Each point is reached from the start by the listed moves, each made 0, 1 or 2 times, or once backwards (-1), plus a little noise. Say if it took an odd or an even number of moves. Then give how often each move was made.

Moves:
(1): [ 2.93  0.41  0.26 -0.33]
(2): [-0.38  2.00  0.67  0.48]
Start: [ 0.62 -0.18 -1.63  0.53]
Points:
[ 0.47 -0.32 -1.59  0.55] => even (0, 0)
[-3.14  3.43 -0.31  1.76] => odd (-1, 2)
[ 1.01 -2.24 -2.37  0.05] => odd (0, -1)
[5.80 4.46 0.33 0.96] => even (2, 2)

Moves:
(1): [ 1.87  0.25 -0.39 -1.29  0.14  0.47  0.26 -0.16]
(2): [ 0.28  2.39  0.17  0.77  0.37  0.04  0.35 -0.39]
(3): [ 0.35 -0.21  3.48 -0.40  0.21 -0.42 -1.08  0.77]
(4): [ 0.49 -0.70  0.19  2.11  0.87  0.43 -0.02  0.22]
(5): [-0.70 -0.11 -0.29 -0.37  2.52 -0.43  0.91  0.08]
(6): [-0.31  0.05 -0.09 -0.56  0.50  2.17 -0.94 -0.51]
Start: [ 0.30 -1.78  0.51 -0.12 -0.19 -1.25  0.77 -0.35]
Points:
[-2.48  2.95  4.00 -0.26  4.24 -5.48  2.95  0.38] => even (-1, 2, 1, -1, 2, -1)
[ 4.20 -0.90  6.39  0.11  8.04  1.23  0.38  0.56] => even (2, 1, 2, 2, 2, 1)
[ 0.71 -4.24  3.98 -1.38 -2.51  1.09 -2.63  0.18] => even (0, -1, 1, 0, -1, 1)

Moves:
(1): [2.13 0.70 0.26 0.42 0.54 0.31 0.19 0.01 0.39 0.39 0.19 0.32 0.08 0.16]
(2): [-0.40  1.40  1.42  0.22 -0.31  1.88 -0.48 -0.60  0.25  0.99 -0.80 -0.67
 -0.18 -0.52]
(3): [ 0.22 -1.01  2.00  0.71  0.26  0.03  0.39 -0.15  0.83 -0.51  0.10 -0.04
  0.24  0.05]
(4): [-0.32 -0.92 -0.54  2.58  0.44 -0.27 -0.23  0.03  0.71  0.50 -0.24  0.83
 -0.03 -0.45]
(5): [-0.57  0.87  0.17  0.29  1.47  0.52  0.51  1.03 -0.09 -0.22 -0.48 -0.20
  0.12 -0.16]
(6): [ 0.12 -0.92 -0.31 -0.19 -0.04  1.08  0.28  0.55 -0.21  0.46 -0.41  1.15
  0.07  0.11]
(7): [-0.48  0.85  0.55  0.37 -0.33 -0.01  1.54  0.00 -0.84 -0.10  0.98  0.21
  0.58 -0.34]
(8): [-0.58  0.13  0.89  1.07 -0.54 -0.32 -0.56  1.82  0.21  0.17  0.35 -1.31
 -0.77  0.13]
(9): [ 0.01 -0.10 -0.87 -0.37 -0.47  0.09  0.89 -0.45  2.45  0.50 -0.26  0.22
 -0.38 -0.49]
(10): [-0.10 -0.59  0.56 -0.02  1.03 -0.37  0.44 -0.55 -0.77  1.70  0.10 -1.10
 -0.25 -0.16]
(11): [-0.34  0.67 -0.18  0.09  1.17  0.48 -0.64  0.54  0.04  0.36  1.68 -0.13
 -0.76 -0.69]
Start: [-0.02  0.08  0.16 -0.50  1.26 -0.73 -0.58  1.01 -1.06  0.28  0.32  0.01
 -1.27 -0.76]
Points:
[-0.21 -1.96 -1.81 -1.52  4.25  1.99 -1.28  2.19  1.11  4.24  1.71  0.82
 -3.83 -2.32] => odd (0, 0, 0, 0, 0, 2, -1, 0, 1, 1, 2)
[-4.63  7.04  5.69  3.45  4.35  5.31  0.58  7.17 -2.27  3.13  3.52 -3.30
 -3.15 -3.70] => odd (0, 2, 0, 0, 2, 1, 2, 2, 0, 0, 2)
[-2.88 -5.57 -4.03  2.96  2.19 -0.46 -0.52  1.93  3.07  7.08 -2.09  0.32
 -4.06 -2.58] => even (-1, 0, -1, 2, 0, 2, -1, 1, 2, 2, 0)
[ 1.90 -2.48 -3.25 -1.83  5.48 -0.45  2.16  3.09 -0.55  4.34 -3.19  0.90
 -1.76  0.19] => even (1, -1, -1, 0, 2, 2, -1, 0, 1, 2, -1)
[ 3.88  0.64  7.75  1.66  7.34  2.01  2.46 -0.92 -2.70  2.87 -2.24 -1.78
  0.78 -0.41] => even (2, 1, 2, 0, 2, 0, 0, -1, -1, 2, -1)
[ 1.16 -1.05 -0.91  2.26  7.24  2.65 -2.04  3.78 -0.34  4.35  1.47  1.78
 -3.31 -2.38] => odd (1, 0, 0, 1, 1, 2, -1, 0, 0, 1, 2)
